Each row is a point. To make a cloud, some directions were put in groups of two or more. Within a group, all points are equally far from the middle, so they leave a hole (a ring in 2 directions, a hollow ball in 3). The other directions are filled evenly. Then the cloud was stretched, turned, moved and blurred a little. How many holes are there, and how many directions does each take, smallest first?
In the rows, 128 means zero.

Cloud:
[[ 76 115]
 [144 157]
 [176 100]
 [138  87]
 [ 76 139]
 [128 158]
 [171  98]
 [ 72 121]
 [ 74 117]
 [105 156]
 [ 90  97]
 [101  93]
 [ 85 103]
 [146  88]]
Holes: 1 (2)

Cloud (14 x 2):
[[ 89  89]
 [158 103]
 [150 158]
 [104 100]
 [ 55 136]
 [165 151]
 [162 149]
 [154 131]
 [101 173]
 [152 122]
 [ 51 142]
 [149 104]
 [ 88 155]
 [111 169]]
Holes: 0

Cloud:
[[ 98 141  59]
 [ 54 119 125]
 [120 140 173]
 [115 167 114]
 [ 46 132 107]
 [116 128 181]
 [105 119 182]
 [ 92 136 175]
 [127 125  74]
 [ 45 134 132]
 [148 108 148]
 [ 98 115  89]
 [160 151 109]
 [ 44 142 123]
 [142 112 168]
 [118 135  63]
 [ 99 105 118]
 [128 163 126]
 [137 117  91]
 [112 164 128]]
Holes: 1 (3)

Cloud, 28 rows:
[[ 94 144 173 151]
 [139 157 106 167]
 [141 164  97 109]
 [131 207 152 138]
 [ 74 125 144 151]
 [122 163 118 119]
 [108 173  81 118]
 [ 61 169  90 158]
 [137 176 126 186]
 [155 148 170 109]
 [ 60 185 167 148]
 [136 126 102  62]
 [121 156 102 148]
 [ 71 149 147 140]
 [130 190  89 140]
 [109 124 143  80]
 [ 91 183  89 139]
 [183 139 137 174]
 [180 120 137 144]
 [120 160  89 147]
 [182 158 135 164]
 [147 136 174 119]
 [121 129 179 151]
 [128 186 139 188]
 [139 190 140 151]
 [126 107 112 171]
 [ 59 136 192 152]
 [120 153 137 141]]
Holes: 0

Cloud (53 x 6):
[[ 63 185 156 131 111 155]
 [102  92 116 113 134  55]
 [161 113 116 116  94 165]
 [172 155 151 113 153  47]
 [186 115 140 157 156  69]
 [142 126 147 191  94 111]
 [ 85 103 167 168  75 130]
 [102 146 149  92 114 162]
 [151 123 180 174  69 147]
 [186 143 119 155  97  76]
 [132 138 117  66 165  93]
 [178 133 206 139 134 108]
 [145 131 108 111 122 167]
 [119  93 105 148  76 134]
 [124 170 154 175 118 148]
 [141 136  65 121 111  88]
 [ 92  78 135 115 155 140]
 [ 62 104 100  88 153 107]
 [176  77 159 145 101  75]
 [ 77  91  71 141 107  95]
 [100 119 175 186 131 111]
 [101 111 155 160  84  93]
 [179 120 149 144 184 113]
 [147  97  89 157 144 127]
 [174  92 195 134 148 100]
 [115 181 151 140  78 108]
 [145 200 134  95 112 125]
 [131 155  86  85 110 136]
 [105  75  95 175 135 109]
 [130 183 158 131  91  86]
 [138 100  78 141 114 109]
 [123 142 129 132  54  98]
 [179  88 130 161 113  69]
 [177 168  95  87 152 100]
 [ 78 103 105 147  68 144]
 [101 131 195 138 120 141]
 [189 156 132 106 169 115]
 [152 104  82 140 137  82]
 [111 180 121 131  73 137]
 [134 106 166  96 143 102]
 [121  73 140 130 111  83]
 [146 160 109 140 158  98]
 [151 102  75 114 140  62]
 [196  70 105 126 129 123]
 [ 74 170 135  90 129 152]
 [117 125 157 125 126 201]
 [164 114  99 132 169 110]
 [ 97 139  72 157 125  99]
 [188 105 161 163  78  89]
 [124 163 107 108 168 117]
 [143  71 179 140 145 111]
 [ 98 117 160 183 119  94]
 [ 63 116  84 142  69 109]]
Holes: 1 (4)

Cloud, 47 rows:
[[107 130 133  99 164  76]
 [121  66 121 114 103 136]
 [ 71 190 144 143 120 108]
 [165 104 108 182 123 138]
 [101 137  97  87 120 176]
 [ 81 162 152 142  81 152]
 [176 161 138  82 121 156]
 [197 143 100 106 181 153]
 [116  85 141 175 141 136]
 [ 84 196  94 183 147 171]
 [114 129 133 182 164 166]
 [164 137 182 148 145 173]
 [134 118  98 192 123 111]
 [201 127 133 105 132 107]
 [177 120 131 184 120 172]
 [130 168  60 117 113 149]
 [196 143 103  91 122 120]
 [111 115  89 157 150  98]
 [142 120 192 129 165 134]
 [128 140  82  91 114 112]
 [170  90 159  65 117 126]
 [190 115 121 106 156  96]
 [ 85 183  94  96 168 105]
 [107 179 101  73 151 150]
 [190 159 155 152 115 169]
 [159 102 115 184 135 140]
 [117  58 149 153 117 139]
 [ 99 174  81 132 172 166]
 [166 155 116 175 107 193]
 [129 102 120 106 106 196]
 [109 190 129 118 105 106]
 [113 155  80 141 191 114]
 [ 84 190 159 150 156 140]
 [175 131  72 116 121 108]
 [115 123 134  74 188 166]
 [129  93 162 177 107 128]
 [149  78 146 149 139 184]
 [153 158  98  84 113 110]
 [112 117 127 115 140 211]
 [101 184  68 114 143 160]
 [128  92  97 132 131 103]
 [155 124 156 156  89 183]
 [ 67 189 127 166 108 168]
 [166 153 165  94 117 171]
 [172 170 152  97 133 170]
 [139 126 173 180 150 149]
 [108 158 120  77 115 104]]
Holes: 2 (2, 3)
